Rows are points. Each copy is the shape, with its points in the same order, turned, moved and blurred by noise. Some copies are also mirrored. Which?
(in the rows, 128 means zero)

Shape, 6 rows:
[[149  88]
 [144 155]
 [ 64  79]
 [163  84]
 [135 147]
 [ 92 144]]
Copy 1:
[[162 120]
 [103 140]
 [154  39]
 [176 142]
 [108 123]
 [ 97  84]]
Copy 1 is: only turned
Copy 2, 6 rows:
[[127  77]
 [ 92 135]
 [202 117]
 [118  67]
 [105 130]
 [147 155]]
Copy 2 is: mirrored
Copy 3:
[[ 99 111]
 [164 126]
 [ 76 191]
 [ 97  95]
 [153 133]
 [141 174]]
Copy 3 is: only turned

Shape, 8 rows:
[[ 59 112 100  99]
 [ 92 142 103 144]
 [157 156 140 125]
 [156 167 157 172]
 [124 103 133 181]
 [ 96 108 159 151]
 [109 105  97 109]
 [167 199 199 147]]
Copy 1 (8 x 4):
[[ 67  88 129 152]
 [120  86 119 156]
 [152 157 117 123]
 [199 141 128 130]
 [165  77 155 108]
 [129  99 175 140]
 [ 84  98 120 116]
 [198 194 137 150]]
Copy 1 is: only turned
Copy 2:
[[117 111 103 192]
 [167  96 123 158]
 [152 135 133  79]
 [168  88 158  66]
 [161  92 194 129]
 [123  87 167 145]
 [130 141 126 165]
 [144  71 129  14]]
Copy 2 is: mirrored
Copy 3, 8 rows:
[[ 58 139 129 185]
 [110 153  98 164]
 [145 132 122 107]
 [178 169 110 105]
 [165 161 133 177]
 [132 174 161 163]
 [103 111 125 171]
 [167 179 132  51]]
Copy 3 is: only turned
Copy 4:
[[ 87  62  96 110]
 [ 80 110 114 151]
 [146 155 112 158]
 [112 195 129 164]
 [ 92 146 170 127]
 [ 93 145 134  97]
 [119  81 129 130]
 [140 228  84 152]]
Copy 4 is: only turned

Shape (11 x 6):
[[ 69 119 122 106  98 198]
 [108 157 145 168 116 188]
 [ 92  78  83 126 117 169]
 [154  84 101 155 132  79]
 [ 76 144 143  29 123  86]
 [101 126 106 148 156 147]
 [121 144 181 168 116 183]
 [ 98 164 120 135 118 137]
 [ 95  82 195 131 122  97]
 [167 143  97 145 138 131]
 [150 178 135 128 190 120]]
Copy 1 (11 x 6):
[[110  56 101 162  88 101]
 [ 65 133 113 161 103 108]
 [134  70 144 170 132  74]
 [166 159 164 136 165  85]
 [161  86 103  43  57 108]
 [ 87 108 128 128 144  83]
 [ 56 144 132 173  84 121]
 [101 132  93 122 104  97]
 [137 139 194 114  54  86]
 [123 148 124 140 176 130]
 [ 80 144 115  71 158 139]]
Copy 1 is: only turned
Copy 2:
[[100 185 169  97  93 133]
 [143 156 126 108 113 187]
 [ 79 166 130 141  71 116]
 [ 83 125  64 190 143 109]
 [109 151 190 123 196  50]
 [131 131 130 155  99 133]
 [126 150 131 116 141 209]
 [152 152 123 121 135 125]
 [ 83 167 150 187 188 152]
 [118 101  76 130 125 127]
 [155  66 124 139 157 132]]
Copy 2 is: mirrored
Copy 3:
[[ 47  86 134 173 138 112]
 [ 99 101 139 140 118  53]
 [ 72  95  95 137 176 128]
 [160 126 101  75 163 148]
 [ 68 132 211 123 119 208]
 [ 85 119 132  94 158  99]
 [106  97 131 129  82  59]
 [103 112 172 125 147  98]
 [116  73 132  80  79 161]
 [138 164 128 114 158  99]
 [105 185 170  74 120  91]]
Copy 3 is: mirrored

Shape (11 x 8):
[[ 97 126  92 106 190  91 145 171]
 [160 161  97 131 191 184 146 186]
 [157 118 149 202 138 141  81 141]
 [133 165 166 114 190  71 158 113]
 [ 75 133  78 146  87 143 113 123]
 [102 180 147 127 109 118 105 166]
 [156 117 171 148 107 133 163 122]
 [154 100 178  83  86 156 145 154]
 [ 60  99 121 175 155 103 160 125]
 [116  95 101 108 125 128  79  64]
 [ 80  66 119 129 132 186  79 108]]
Copy 1:
[[ 94  95 160 114 136 154  38 108]
 [137  91  73  92 151 202  41 128]
 [176 153  92 183 116 161 107  69]
 [142 100 172 101 195 132 107  73]
 [ 74 128  78 150  69 116 104 104]
 [130 124 130  91  70 157 115  81]
 [178  89 100 146 128 119 138 112]
 [173  97 125 129  92 148 160 177]
 [ 91  63 130 174 119 101  86  67]
 [ 79 168 128 185 136 129 148 142]
 [ 78 138  95 209 104 173 140 131]]
Copy 1 is: mirrored
Copy 2:
[[ 88 146 198 139 106 122 162 156]
 [ 87 195 150 133 111 127  64 175]
 [127  90 108  79  98 157  71 130]
 [154 161 162  80 129 150 182 186]
 [ 83 113  92 137 122  81 148  88]
 [ 75 124  85 101 112 129 158 176]
 [140 148  93 116 142 191 136 123]
 [ 92 135  85 150 189 200 128 152]
 [ 98 135 166  95 102 139 174  73]
 [142  77 131 127 185  88 135 111]
 [ 70  87 137 110 188 111 101  80]]
Copy 2 is: only turned
Copy 3 (11 x 8):
[[173 114 107 179 128 104  89  75]
 [153 150  51 163  92 117  59 156]
 [ 76 139 149 152 104 132 121 182]
 [185 119 166 105 148  94  64 118]
 [105 158  97 133 125 178 157  78]
 [126 163 139 110  67 129 110  88]
 [161 123 140  95 110 142 145 174]
 [160 106  98  77  70 103 175 151]
 [163 152 151 180 164 142 151 104]
 [ 78 103 102 101 178 119 153  99]
 [ 81 152  79 144 153  95 195 120]]
Copy 3 is: only turned

Shape (13 x 9):
[[148 211 124 123 105  90 161 129 157]
 [ 90 109 121  52 122 140 107  71 129]
 [ 78  93 113  89 113 170 152 105 155]
 [ 98  94  83  75 137 114 123 106 124]
 [122 165 192 132 187 123 162 144 149]
 [110 180 159 193 110  93 140 185 160]
 [205 138  53 178 126 109 153 106 120]
 [ 93  63 169  93 121 180 133 102 155]
 [120 168 124 201  85  75 153  97 110]
 [146 131 158 157 136  78 151 152 156]
 [167 175 123 159 121 104  99 125 146]
 [103 128 152  74 115 161 136 146  94]
 [155 170  64 160 170 133 126 114 129]]
Copy 1 (13 x 9):
[[149 104 111 108 137 123 136 105 240]
 [135 154 170  77 106 112  85  45 115]
 [107 162 154 108 126  82  56  91 129]
 [122 180 115  93 124 108 107  59 116]
 [123  51 116 110 201  90 114 103 154]
 [126  73  90 138 135  54 157 150 200]
 [ 85 166  87 142 132 193 165 136 180]
 [105 136 187  92 138  80  59 119  92]
 [ 75 117 137 135 107 102 190 111 214]
 [111 103 104  92 169  90 160 143 169]
 [136  91 102 116 108 141 162 128 171]
 [165 136 173 139 153  84 105  80 126]
 [103 115  68 154 129 171 126  91 157]]
Copy 1 is: only turned
Copy 2:
[[126 102 121 177 128  73  97  61 137]
 [158 148 157 113 127 186  79 119 109]
 [131 149 174 102 161 170 102 144 145]
 [127 142 110 113 153 181 103 133 108]
 [ 75 126 150  93  75 109 141  51 121]
 [ 70  61 127 169  78  71 151 111 154]
 [157 185  70 174 138  51 157 119 124]
 [104 173 204  84 119 171  98 137 134]
 [119 121  99 213  82 107 126 101 193]
 [ 63 131 116 142  87  77 127 101 123]
 [142 121 110 168  84  68 118 112 105]
 [140 109 133  59 104 154  83 108 158]
 [170 140 103 146 123  87 186 101 108]]
Copy 2 is: mirrored

Shape:
[[108 178 167 103 138 133 142 151 122  97 135]
 [127 116 123 116 138 167 110  78 114  89 106]
 [219 141 124 101 113  82 188 121 137 138 149]
 [140 116  60 113 119 160 157 108 156 132 168]
 [173 139 162 124 168 100 158 160  98 121 151]
 [126  87 119 129  51 162 118  97 153  62 106]
 [ 80 138 142 129 135 139 107 101 122 117  86]
 [ 90 144 124 105 146 105 128 150  81  81  85]
 [163 102 106 105  86 155 103 103 157 126  87]
 [151 122 119 121 143 113 205 132 134 161 162]
 [ 74 144 147 110 195 104 132 115 140  81 111]
 [118  89 103  71  81 163 114  56 130 117 120]
 [159 162 136 141 140  72 147 127 110 136 170]
 [161  78 100  94 101 132 125 115 166 148 178]
 [ 91 110 153 117 137 131 125 105 101 102  87]]
Copy 1 (15 x 11):
[[129 111 103 117 199 132 128 173 127 146 138]
 [159 168 103 127 159 155 116 123 125 108  71]
 [163 115 154  95 102 106 203 155 186 164 130]
 [102 205 100 102 100 131 161 119 157 140 140]
 [153  93 164  81 146 135 131 139 156 172 149]
 [137 133  63 138 107 166 177 113  96  85  79]
 [133 136 100 166 174 117  94 119 110 113  99]
 [116  95  94 124 196 103 111 109 123 158  83]
 [139 153  94 149  86 128 149 151 118 129  61]
 [139 153 152 125 127 120 169 117 167 185 178]
 [111 113 111 144 222 152  91 121 178 134 118]
 [118 200 128 142 137 138 173 126 104  97  65]
 [140 108 148  84 147  83 146 140 176 134 158]
 [ 90 173 141 109  74 148 163 135 137 122 119]
 [150 119 121 162 187 131 109 101 104 126  94]]
Copy 1 is: only turned
Copy 2:
[[118  77 133  92 116 130 109 196 146 134  72]
 [134  87 153 139 152 146 109 167 129 100 168]
 [105  86 195  82  86  71 111  87 116 118 105]
 [105 125 128 110 141 127  49  98 102 107 147]
 [ 95 105 166 122  66  89 114 167 153 116  86]
 [198  83 157 140 141 188  93 105 124 119 144]
 [144  91 104 123 168 132 130 175 179 127 140]
 [134  54 107 139 126 116 119 189 174  68 101]
 [144  92 169 144 176 151 121  88 124 113 131]
 [ 80 122 143  66  79  97  92 106 149 123 112]
 [111  63 106 128 142  99  78 206 194 134 119]
 [128  70 119 130 153 160 116 104  97 130 187]
 [125 119 147 101  82  53 110 153 130 129  92]
 [ 99 120 142 145 113 129  88  71  96 155 128]
 [138  69 123 139 133 141 133 165 179 118 144]]
Copy 2 is: mirrored
Copy 3 (15 x 11):
[[144 113 110  98 202 116 133 120 113 111 124]
 [135  96 156 147 146 188 117 120 127 117 161]
 [123 132 132 113  95 106 210 142 170 111  81]
 [128  96 127  97  80 152 102 174 152 131 115]
 [148 146 139 133 154  75 179 150 119 117 124]
 [ 82 119 139 120 155 249 122 150 136 130 118]
 [107 107 119 142 158 159  98 101  93 102 153]
 [149  92 110 152 184 146 139 125  57 104 120]
 [ 76 106 149 159 122 184 118 128 156 126  97]
 [137 146  88 115  89  93 149 160 140 122 121]
 [126  73 106 114 171 120 142 109  67 142 177]
 [131 107 135 143 102 223 103  99 143 150 108]
 [130 146 148  90 114  86 171 128  96  91 114]
 [107 135 149 109  82 145 111 154 150 177  93]
 [128 124 111 162 166 171 128 103  89 120 153]]
Copy 3 is: only turned
Copy 4:
[[ 96 168 123 141 131  81  93 151 142  86 132]
 [ 99 111 123  98 157 150 131 161 128 109  89]
 [187 247 102 114 140 137 144 142 130 135 133]
 [116 174 162 150 174 158 165 171 128 174 127]
 [173 190  93 154 164  90 102 132 131  98 113]
 [121  96 158  94 105 174 174 174 149 103 145]
 [ 73 116 139 115 134 125 126 112 112  88 104]
 [ 89 127  82 139 146 113 110 137  86  72 150]
 [118 140 139  95 134 205 141 124 151 129 133]
 [161 222 158 157 162 121 134 140  94 135 119]
 [ 72 150 124 134 189  90 137 136 112  45 108]
 [103 119 162  53 157 176 139 163 114 151 132]
 [151 198 101 138 148  71 147 111 125 133 118]
 [156 167 176 109 187 156 153 135 155 164 152]
 [107 111 132 106 147 128 115 130  94  74 111]]
Copy 4 is: mirrored

Shape:
[[150  94 150 139 165 127 132  90  85 185  85  84]
 [ 99  81 149 157 156 205  91  94  74 135  77 141]
 [121  95 169 139 169 152 141 116  86 159 116 143]
 [ 78 147  89 149 187 176 175 193 110 180 160 159]
 [181  90 153  90 159 135  67  95 133 106 173 119]
 [134 134  99 146  80  86 162  92 123 137 179 133]
 [166  89 160 114 113 109 125 173 116 204 161  88]
 [168 114 144 116 166 100  85 132 147 120  95  85]
 [110 131 175 132 118  96  82 122  74 142 180  88]
 [ 72 109 141  95 114 107 148 179  78 135 126  67]
 [115 164 146 102 116 155  85 170 164 130  84 115]
 [134 152 180 181  95 113 128 184 101 148 183 137]
 [ 97 116 127 140 157 144  93 123 168 166 170  44]
 [153 133  80 147  87 100 173 178  57 148 160  98]
 [139  96 181 148 137 160 167 169 149 133  75 124]
 [136 184 155 125  86 151 172 149 115 102 152 120]]
Copy 1 (16 x 12):
[[202  88 102 146 193 124 127  92 147 112 146 178]
 [145 108  70 105 181  90  48 101 158 127  83 168]
 [154 141  95 146 179 123 101 112 141 148 124 184]
 [123 136 186 223 155 138  74 144 127 184  77 164]
 [190 168  50 146  88 122 125  86 136 109 133 107]
 [ 87 116 136 179 105  95 166  76 121 118 164 146]
 [176 146 136 185 131 167 163 108 202  92 146 167]
 [200 119 110 113 138 152 124 117 133 106 159  91]
 [141 189 129 149 169 116 143  51 161  83 130 121]
 [120 143 159 131 175 182 161 104 133  79  80 155]
 [161 142 170 102 115 125  86 166 143  77 124 115]
 [102 190 171 154 146 109 147 107 206 145 151 134]
 [188 128 171 153 106 163  84  36 142 105 122 127]
 [100  99 165 193 149 121 208 113 168 128 102 133]
 [155 122 132  86 134 160 113 162 159 156 140 187]
 [122 165 177 114 109  82 171 132 129 142 112 156]]
Copy 1 is: only turned
Copy 2:
[[125 154  93 146 102 200 131  88 147 105 142 105]
 [126 198 135 173 138 175 128 150  75  61 164 129]
 [113 194  93 128 133 158 123 129 121 117 157 125]
 [127 177 127 110 249 152 151 179 167 159 170 138]
 [202 160  76 131 123 115  68 106  76 123  84 145]
 [ 89 104 138 109 152 130 110 135 118 183  63 112]
 [150 171 125 115 131 156  71  80 187 169 122 162]
 [171 113  79 154 118 126 106 101 159  87 105 150]
 [120 199 108 126 121 146  58 142 157 116  50 123]
 [116 176 152 117 154 109  79 125 211  96 121  82]
 [179 132 146 173 124 100 111 177 175 101 133 168]
 [ 86 177 127  89 146 136  82 168 171 151  83 197]
 [170 127 102 174 171 177  35 146 161 134 111 111]
 [110 138 175  48 177 152 127 106 177 139  74 123]
 [115 127 116 122 119 124 105 132 155 107 203 175]
 [130 126 147  66 119 111 101 204 154 139 112 142]]
Copy 2 is: mirrored
